Each row of a before or after table is a point. The points were changed in one or more steps. Then noise was added and the rows were shuffled. The steps act on how far a point lies along the listed directions, d1 being the first. Write out the steps. A step turns or swaps two directions, mirrors them in a line or flattens them onto one, adds a multiple of one to another, or multiplies one. Angles are multiples of 10 degrees, from the lower direction toward the higher: turns from -170 to 170, lines from 10 to 170 but not 90. Use the fewest steps. Two steps may share a direction if one is a turn and the other turns, adds or multiplies; they go together, in the order done. Otherwise the lowest direction goes first.
In the rows, 128 means zero.

Directions:
(1): [141 149 192]
(2): [139  63 147]
(3): [ 62 121 144]
Before (13 x 3)
[[126 149 133]
 [198 102 120]
 [125 101 154]
 [115 104 140]
 [105 200 117]
 [111  94 113]
 [187 122 122]
 [ 95 183  89]
 [126 116 156]
 [129 106 133]
 [132 163 137]
 [156 103 123]
 [124  97 122]]
After (13 x 3)
[[128 109 144]
 [166 153 101]
 [118  89 199]
 [ 94 124  98]
 [ 90 137 119]
 [233 144  86]
 [112 153 114]
 [244 160  64]
 [105 112 106]
 [ 87 158 129]
 [120 144 109]
 [149 101 147]
 [105 124 209]]
Steps: turn d1 and d2 by 130 degrees; multiply d3 by 2

Directions:
(1): [154 156 194 171 163 119  98 177]
(2): [187 126  88  93 115 162  66 159]
Before (8 x 8)
[[127 108 119 118 108 135 118 122]
 [177 141 127 100 133 134  83 182]
 [111 129 161 147 154 118 149 104]
 [189 158 172 130 152 153  52 197]
 [114 166 233 206 179  67 143 182]
 [194 108  88  82  85 172  39 140]
 [205 112  79 100 124 152  71 164]
 [123 123 184 155 139 109 129 121]]
After (8 x 8)
[[117 149 192 151 158  96 152 158]
 [108  91 132 120 119 117 147  81]
 [ 75 151 216 174 158  99 167 122]
 [ 33  99  98 116 101  81 232  62]
 [147 142 198 189 171 101 116 173]
 [122 102 104 110 128 137 146  83]
 [153 157 235 186 145 119  70 170]
 [139 121 143 133 117 128 103 142]]
Steps: turn d1 and d2 by -100 degrees

Directions:
(1): [101 122 147  90 209 127 102 135  82 188  80 155]
(2): [140 155 117 181 200  42 137 107 123 105 146 100]
(3): [ 74 174  83 122  94 117 124  37 113 156 138 156]
(4): [ 99 128 126 101 153 123  61 128 230 145 155 111]
(5): [101 168 192 140  79  92 132 141 132 170  81  64]
(6): [ 79 173  88 107 114 110  96 211  86  99 158 126]
Before (13 x 12)
[[118 184  81 165 124  84 145 220  65  86 164  93]
 [ 97 173  95 152 160  85 103 119 163 148 139 118]
 [210  56 127 126 164 158 186 142 133  85 188 137]
 [ 99 131 124  97 158 102 108 187  57 149 110 107]
 [ 99 159 125  98 170 119 100 170  39 108 139 173]
 [ 80 203 129 162  60  78 156 239  68  77 136  94]
 [158 105  98 162 122 134 157 146  75  64 163 141]
 [107 194 117 157  43 120 185  34  76 147 112 165]
 [141 117  85 138 119 161 142 106 129 123 155 143]
 [183  68 114 118 162 167 111 165 159  85 171 163]
 [190  95 124 116 145 135 148 219  85  86 140 126]
 [170 127  91 114 119 157 108 162 166  55 204 146]
 [154  83 149 154 183 128 175 164 103 101 118 151]]
After (13 x 12)
[[ 98 166  45 103 128 102  99  80 139 124 185 150]
 [101 188  50 159 158  78 116 187  95  82 190 109]
 [108 148 133 138 138 115 124 114 134 171 111  99]
 [166 132 214 159 174  76 109 193 212 130 110  67]
 [ 90 157 105 115 143  90 146  14 128 183 169 135]
 [116 122  74 106  74 142 113 168 131  81 182 112]
 [ 95 184 124 119  52 120  94 160 139  79 181 121]
 [ 83 163 105 113 106 118 117  41 100 174 123 169]
 [149 138 128 169 104 128 176 181  77 119 105 124]
 [ 81 171 104 150 146  68 100  86 138 125 159 100]
 [ 85 202 119 100 150  93 107  95  60 169 114 151]
 [ 93 161  71 134 200  76  95 237 120  52 196 147]
 [ 92 139  95 152 107 112 147  60 167 107 168 156]]
Steps: turn d2 and d4 by -140 degrees; turn d1 and d2 by -140 degrees; turn d3 and d5 by 130 degrees

Directions:
(1): [162 168 113 147 108  77  72 145 121 145 164 150  65  32 117 156  77  89
 143 144 128  52 110 146]
(2): [177 101 117 112  57 130  90 196  45 105 143  65 130 132 116 128 143 154
 192  92 154 172  86 131]
Before (8 x 24)
[[196  98 106 122  83 123 107 168  66 119 139  77 145 131 109 120 155 152
  168 114 144 175 116 149]
 [160 111 123  89  76 145  92 168  79 112 145  95 139 133 119 110 154 189
  192  90 168 179 112 118]
 [160 182 108 168 124  49  60 130 117 153 146 181  48   7 107 163  57  47
  145 178 141  30 124 156]
 [166 120 119 125  60 102  95 183  72 119 139  76 115  92 123 132 130 150
  173  99 163 131 107 148]
 [105 101 126 144 151 139 138  91 155 133  93 135 142 169 136 143 148 118
  119 124 136 142 150 124]
 [158 118  99 134  64 156  79 212  33 121 114  89 136 157 106 127 149 154
  185 104 159 225 109 149]
 [132 100 125 140 122 139 142 123 108 146 130 105 144 149 121 118 141 131
  115 115 136 142 119 115]
 [111 135 122 136 194 134 150  65 167 157 134 153 145 145 139 129 137 122
   71 137 101 139 177 132]]
After (8 x 24)
[[159 161 111 121 100  98  64 138 118 143 172 153  77  39 113 140  89 140
  165 128 155  79 122 132]
 [132  81 115 139 114 136 115 125 113 124 108  98 135 163 127 144 151 136
  151 107 150 160 123 126]
 [159 184  86 173 107  90  44 175  89 159 146 165  64  34  99 159  78  88
  141 145 141  97 124 169]
 [141  93 125 113 137 156 137 113 104 133 135  93 170 187 137 119 169 156
  120 100 120 202 149 126]
 [189 147  98 150 113  74  87 137 120 148 160 142  94  54 107 142 104 104
  132 151 125  82 128 160]
 [148 109 117 148 110 122 124 136  95 153 147 112 123 122 116 126 125 119
  127 120 142 125 109 117]
 [ 59 152 141 151 232 122 187  29 215 156  72 215 143 146 136 121 119  82
   48 191 115 101 199 123]
 [131 160 118 150 123  75 107 129 150 153 139 144  86  49 128 149  88 101
  116 143 133  50 138 150]]
Steps: turn d1 and d2 by -90 degrees
